Each point is reached from the start by the listed moves, each made once or not at all, plus a little noise. Is the number of moves made odd or even? Then give how often each move was made.
In the rows, 128 means zero.

Moves:
(1): [153 168 120]
(2): [122 162  86]
Start: [125 146 129]
Points:
[118 180  86] -> odd (0, 1)
[125 146 130] -> even (0, 0)

Moves:
(1): [145  98 111 134 127 154 140]
(2): [135 147 100 105 121 117 118]
(3): [177 160 143 133 146 124 155]
(4): [140 139 112 145 186 103 127]
Start: [127 153 142 144 126 146 126]
Points:
[177 186 156 151 146 144 151] -> odd (0, 0, 1, 0)
[157 135 113 167 183 147 138] -> even (1, 0, 0, 1)
[184 205 130 128 137 130 143] -> even (0, 1, 1, 0)

Moves:
(1): [132 131 107 132 126 151 116 115 131]
(2): [ 72 119 132 120 127 146 120 133 160]
(3): [144 176 109 158 111 131 120 127 142]
(4): [124 117 129 151 127 129 141 105 149]
(5): [132 116 132 149 170 150 116 133 129]
(6): [147  96 159 127 107 173 112 119 128]
(7): [101 123 124 130 135 137 178 140 116]
(8): [120 110 123 136 110 111 103 126 111]
Start: [130 133 125 116 127 135 138 106 150]
Points:
[ 55 143 101 144 100 150 143 120 165] -> even (0, 1, 1, 0, 0, 0, 1, 1)
[143 132 113 174 139 239 139 101 155] -> odd (1, 0, 1, 0, 1, 1, 1, 0)
[105  84 142 133 148 241  93  90 186] -> even (1, 1, 0, 0, 1, 1, 0, 0)

Moves:
(1): [123 116 121 120 114 115 134 122 112 140 131]
(2): [113 143 151 139  93 104 130 120 124 112 104]
(3): [117  95 125 119 136 117 129 135  90 126 137]
(4): [138 120 161 134 159 151 138 150 131 157 141]
(5): [136 161 148 137 127 178 137 164 143 145 168]
(6): [139 140 131 123 132 105 157 148 113 132 105]
(7): [130 124 130 123 126 135 139 111 114 120 140]
(8): [115 153 136 127 136 113 121 140 171 127 134]
(9): [149 126 115 147 136 116 128 138 136 130 139]
Start: [133 131 131 144 149 118 135 129 156 142 116]
Points:
[131  98 122 114 150  79 185 136  70 146 123] -> even (1, 0, 1, 0, 0, 1, 1, 0, 0)
[134 140 179 160 178  56 172 197 153 156 108] -> even (0, 1, 1, 1, 0, 1, 0, 1, 1)
[105 121 143 149 126  50 146 124 135 129 136] -> even (1, 1, 1, 0, 0, 0, 1, 1, 1)
[148  98 109 143 156  60 170 166  91 162 119] -> even (1, 0, 1, 0, 0, 1, 0, 0, 1)
[119 158 212 142 150 110 198 199 136 181 156] -> even (1, 1, 1, 1, 1, 1, 1, 1, 0)
[135 197 157 149 164 128 161 194 198 163 136] -> odd (0, 0, 0, 0, 1, 1, 0, 1, 0)
[130 125 156 160 115 116 163 151 107 149 166] -> even (1, 1, 1, 0, 1, 0, 1, 0, 1)

Moves:
(1): [125 124 127 147 103 119 113 127 117  90 121 119 135 135 132]
(2): [130 143 129 123 137 150 117 125 165 124 135 128 135 151 139]
(3): [115 109 117 130 126 130 138 132 121 154 136 127 122 103 149]
(4): [108 155 127 150 103 146 112 117 128 158 125 101 129 142 117]
(5): [102 128 137 143 145 130 124 115 144 114 153 138 146 136 134]
(6): [119 118 163 128  95 110 122  98 111 120 146 115 129 139 126]
(7): [135 120 116 118  97 115 126 122 129 149 164 128 135 125 111]
(8): [133 118 121 120 132 123 117 130 128 122 138 140 106 122 124]
(9): [123 117 138 135 122 147 129 126 137 133 118 138 129 122 125]
(10): [134 108 108 158 138 158 133 124 119 149 169 118 134 144 142]
(11): [125 115 135 144 127 109 129 154 116 150 142 109 141 149  99]
(12): [ 99 117 131 122 161 123 137 118 142 124 118 125 112 139 122]
Start: [141 120 113 122 142 113 123 126 152 157 122 116 149 113 141]
Points:
[111  90  90 186 134 181 100 135 169 249 190  82 147 152 141] -> odd (0, 1, 1, 1, 0, 0, 0, 1, 1, 1, 1, 0)
[132  69 102 141  89 107  95 148 166 185 179 109 155 123 125] -> odd (1, 1, 1, 0, 0, 0, 1, 1, 1, 0, 1, 0)
[123  73  87 147 135 150 100 106 195 153 188 112 138 154 142] -> odd (1, 1, 0, 0, 0, 0, 1, 1, 1, 1, 0, 1)

Moves:
(1): [133 114 141 136 129 130 131  99 139 117 114 118 131 134 130 104 140 112
 103 143]
(2): [135 153 143 145 132 124 140 104 136  98 109 129 111 152 135 132 142 139
 129 150]
(3): [110 126 111 124 129 133 118 115 154 143 110 116 131 122 136 130 123 148
 130 128]
(4): [126 110 132 131 148 136 143 109 118 162 129 125 123 138 131 142 130 116
 138 134]
(5): [102 149 133 139 125 133 151 132 134 153 133 126 125 109 139 142 113 115
 120 132]
(6): [120 138 125 147 141 134 101 118 125 157 154 154 121 128 119 118 117 108
 143 102]
(7): [129 142 104 131 132 134 122 138 123 118 118 111 139 134 113 111 126 104
 137 134]
(8): [146 145  90 164 131 119 135 132 128 146 120 135 102 119 130 134 118 154
 147 138]
(9): [148 119 127 138 133 140 123 112 103 125 129 141 131 144 110 125 123 113
 105 130]
(10): [144 137 155 126 130 113 120 128 141 125 120 115 129 101 154 126 142 146
 138 139]
(11): [135 118 150 118 159  98 132 124 120 131 117 134 142 130 123 127 115  98
  96 106]
(12): [123 120 130 130 123 135 124 140 117 142 130 122 140 127 146 106 126 131
 115 132]
(13): [136 134 143 128 132 119 132 130 136 115 115 132 124 132 117 115 107 124
 118 155]
(14): [128 150 122 106 130  83 145 104 126 118 145 116 159 128 138 145 140 151
 132 139]
(15): [138 110 127 121 133 120 107 148 125 151 136 114 130 123 122 129 153 133
 125 133]
(16): [141 136 127 127 122 132 122 119 134 133  99 130 125 113 115 104 159 117
 117 136]
(17): [139 128 152 140 127 111 129 133 129 128 128 112 150 145 136 134 110 123
 137 104]
(18): [134 125 148 129 115 100 120 101 124 123 132 145 141 153 128 152 132  97
 108 148]
Start: [110 147 125 117 118 118 133 100  93 130 115 108 137 123 119 140 132 130
 138 118]
Points:
[127 146 142 114 157  74  95  13 130 211  96  72 162  86 139 114 213 136
 141 147] -> even (1, 0, 1, 1, 0, 1, 0, 0, 0, 1, 0, 0, 0, 1, 1, 1, 0, 0)
[178 157 119 169 128  57 148   7  53 161  80  86 198 179 116 118 153  68
  95 176] -> even (1, 0, 0, 1, 0, 0, 1, 1, 1, 0, 0, 1, 0, 1, 0, 1, 1, 1)
[131 160  89  95 138  80 116  79  89 131 100  70 184 138  88 127 137 136
 118 168] -> even (0, 0, 1, 0, 0, 0, 1, 0, 1, 0, 0, 0, 1, 1, 1, 0, 0, 0)
[152 219 156 174 155   8 120  23 100 176  79  91 167 112 147 107 188  72
  86 184] -> odd (1, 1, 0, 0, 1, 1, 1, 1, 0, 1, 1, 1, 0, 1, 1, 1, 0, 1)
[116 200 105 187 130  93 140 120 123 169  62  52 136 135 140 122  98 149
 144 171] -> odd (0, 1, 1, 0, 1, 0, 1, 1, 0, 0, 0, 1, 1, 0, 1, 0, 1, 0)
[143 194 162 157 141  94 106  20  97 149  79 121 131 148 119 129 184  64
 152 164] -> odd (0, 1, 0, 1, 0, 1, 1, 0, 0, 1, 0, 0, 0, 0, 0, 1, 0, 1)
